Rows are points. A path goes straight from each point to the next, and from the last back to the first. The post is the endless flat space through its rows: a point in 2 columns, a line in 3, a plane in 4, and so on, so that a path can go around it. Count how often the path circles the post. Going back the other way cancels.

Post:
[[  9   1  15]
 [  1   3 -28]]
Path:
[[ 27  -8  35]
 [  1 -13  -5]
 [ -7 -22  19]
 [-10  -1 -21]
 [ -8  38   3]
 [ 20  28 -15]
 [ 42 -13  -6]
 [ 14 -32   1]
 [ 15 -10  18]
 [ 28 -21  -9]
 [  0 -29  26]
 [-24   9  26]
 [-14  23 -17]
 [-31  22 -29]
 [  7  25  23]
 [ 19   3 -11]
 [ 17 -30  12]
 [  3  -9  53]
 [-35  13 -17]
 [-13  12 -15]
 [-28   1 -60]
 [ -7  21 -18]
 [ 20   9  21]
 [ 18 -13 -16]
 [  3 -18   9]
 [-15   1   8]
 [ -6  11 -26]
 [ -3  27  -3]
 [ 15   8  -4]]
Times around: 4

Post, 5 rows:
[[ -8   3  12  -5   9   7]
 [-17   6   3   9  11  10]
 [-10  -6  18  14   1  -1]
 [ 13 -24 -22 -11 -21  -8]
 [  1  12  -6   6  -7   5]]
Path (24 x 6):
[[  0 -23   5 -10  15  -4]
 [ -1 -60  16 -13  14  -2]
 [  5 -23   0 -31  -1  13]
 [-21 -17  19 -12   3   4]
 [ -3 -31   0 -28  -3 -19]
 [  1  12  13  32  11  -3]
 [  4   7 -10 -15   7  10]
 [-21  -8 -14  30   7 -13]
 [  6   2 -43  16 -33 -12]
 [  4  23 -21   8  12   0]
 [-13 -13  -9  16  27  12]
 [ -6  15   3  21  -2  -7]
 [-32 -15  20 -19  13   5]
 [-13  22  -2  22  -7  19]
 [ -5 -26  -4  15  -5  -3]
 [  4  -2 -14  26 -11 -22]
 [-18  -6  20 -11  15   3]
 [ -9  -4  -1  -3 -14  10]
 [ 11  11  10  18 -13  14]
 [ 18 -33  10  17 -12 -18]
 [-15  26  -2  25   4  -1]
 [-13   8  -8  48 -29 -14]
 [  7  -5  13  -7 -14  -1]
 [  2   3  -6  21  -5  12]]
Times around: 2
